Each row is a point. Each copy is the shape, with its points in the same order, turned, moved and blurred by noise. Some copies are also mirrored. Which?

Shape:
[[40,-20],
[-13,-24],
[-30,50],
[21,11],
[-38,-7],
[-35,57]]
Copy 1:
[[-31,49],
[-22,-2],
[57,-2],
[0,34],
[0,-28],
[63,-11]]
Copy 1 is: mirrored
Copy 2:
[[-32,-38],
[21,-7],
[-21,58],
[-26,0],
[28,19],
[-14,67]]
Copy 2 is: mirrored
Copy 3:
[[9,-50],
[-34,-13],
[0,52],
[9,-13],
[-48,13],
[-3,60]]
Copy 3 is: only turned
Copy 4:
[[48,5],
[-3,-17],
[-39,50],
[20,26],
[-31,-7],
[-47,55]]
Copy 4 is: only turned

Shape:
[[-3,-2,-22,60],
[-22,22,-3,-14],
[21,-4,19,-10],
[-18,44,-11,9],
[48,14,-33,3],
[-56,58,31,19],
[-35,-17,-61,-9],
[49,40,-33,9]]
Copy 1:
[[-31,-1,-45,22],
[0,37,9,-22],
[26,11,18,17],
[-9,51,-20,-16],
[42,4,-45,3],
[-46,83,12,-4],
[-15,-19,-20,-59],
[43,30,-53,5]]
Copy 1 is: only turned
Copy 2:
[[15,1,-3,70],
[-35,24,-10,-3],
[-6,27,32,-3],
[-32,41,-31,30],
[39,54,-2,6],
[-87,36,-10,49],
[9,-18,-54,1],
[31,66,-6,18]]
Copy 2 is: only turned
Copy 3:
[[-29,30,60,18],
[-11,30,-17,5],
[11,-14,10,-2],
[-7,46,-3,27],
[41,28,45,-9],
[-37,33,-32,64],
[-40,57,17,-44],
[50,41,39,11]]
Copy 3 is: mirrored
Copy 4:
[[-13,3,-16,60],
[-16,55,8,9],
[-2,-7,22,-3],
[3,61,10,32],
[44,6,-24,4],
[-23,88,46,49],
[-27,39,-60,-9],
[64,26,-6,9]]
Copy 4 is: only turned

Shape:
[[7,48,-8,-12,14,-46,11,38],
[20,63,3,48,-13,-26,-36,13],
[18,36,24,-50,-40,-16,7,23],
[51,-4,-8,-8,21,1,22,22],
[-13,-19,-76,13,3,-4,5,9],
[51,-8,-14,-43,3,-50,37,-12],
[-38,-50,-31,-26,-27,-28,0,-17],
[18,-33,-4,32,-32,-25,-50,27],
[40,-24,21,30,-3,7,-7,-10],
[13,5,42,-39,-31,-34,37,6],
[29,21,-17,-5,31,46,4,-31],
[-46,-65,-14,-14,-3,-31,-41,21],
[-11,-14,0,24,12,52,6,-13],
[18,19,-84,17,-8,64,25,59]]
Copy 1:
[[-23,28,13,31,29,-68,20,18],
[-30,1,67,-4,28,-29,29,36],
[23,41,10,-2,-22,-69,50,1],
[18,-16,-32,34,16,-31,49,11],
[-52,3,-50,12,-3,1,-3,11],
[1,15,-42,17,23,-65,72,-37],
[-34,19,-47,-19,-34,-20,-2,-52],
[-29,-50,17,-17,-24,-36,9,-12],
[17,-37,11,10,1,9,42,-18],
[23,37,12,31,-23,-60,50,-50],
[38,12,-28,0,38,27,48,25],
[-24,-14,-26,-23,-23,-29,-47,-46],
[20,-1,-8,20,-8,47,4,4],
[-21,-4,-59,38,-32,9,30,95]]
Copy 1 is: mirrored
Copy 2:
[[-38,15,0,-43,-8,-45,30,18],
[-6,23,-2,-24,1,-23,-20,68],
[9,30,43,-29,-35,-13,53,9],
[0,-8,-40,0,-23,-7,66,22],
[-33,-21,-43,14,-58,0,-12,-9],
[13,5,-23,-3,-54,-65,64,-20],
[-9,-23,16,34,-62,-8,1,-45],
[-3,-32,19,29,-44,-10,-7,61],
[34,-3,-19,46,-13,-2,23,41],
[9,32,36,7,-28,-37,70,-10],
[33,16,-55,-13,-3,24,21,-12],
[-23,-68,43,39,-39,3,-13,-18],
[4,8,-36,34,-3,48,4,-6],
[-58,9,-68,-14,-66,66,33,36]]
Copy 2 is: only turned
Copy 3:
[[3,-24,-11,-29,-22,14,29,57],
[47,6,19,38,-28,37,10,64],
[-6,-53,16,-16,-54,-12,7,13],
[23,15,10,-33,-1,-31,43,9],
[33,30,-81,12,-17,-19,40,16],
[30,-50,-13,-33,-2,-25,74,-8],
[0,-33,-76,35,-13,-43,32,-17],
[43,4,-7,60,-19,-54,16,47],
[30,21,28,34,11,-35,27,-10],
[-27,-53,22,-2,-27,-14,36,0],
[38,31,-7,-28,12,9,-5,-39],
[-1,-23,-72,52,14,-64,1,31],
[-5,52,-16,20,11,-10,-5,-22],
[26,93,-46,-37,-67,-19,13,10]]
Copy 3 is: mirrored
Copy 4:
[[6,14,6,-34,20,-56,11,34],
[40,46,-18,26,47,-53,-1,8],
[18,37,46,-40,-6,-21,-30,10],
[18,-33,10,-19,27,7,-8,33],
[-25,-11,-73,-26,16,8,-13,-6],
[43,-47,3,-53,-19,-17,-15,12],
[-38,-19,-28,-28,-34,-12,-38,-48],
[5,-4,-19,27,37,-27,-76,-14],
[26,-22,5,32,21,11,-22,-11],
[18,0,51,-20,-39,-25,-22,10],
[25,-9,0,-12,41,41,40,-16],
[-65,-30,-20,-7,14,-34,-53,-46],
[-17,-5,-5,28,20,44,13,-16],
[-25,30,-55,-33,52,64,-6,57]]
Copy 4 is: only turned
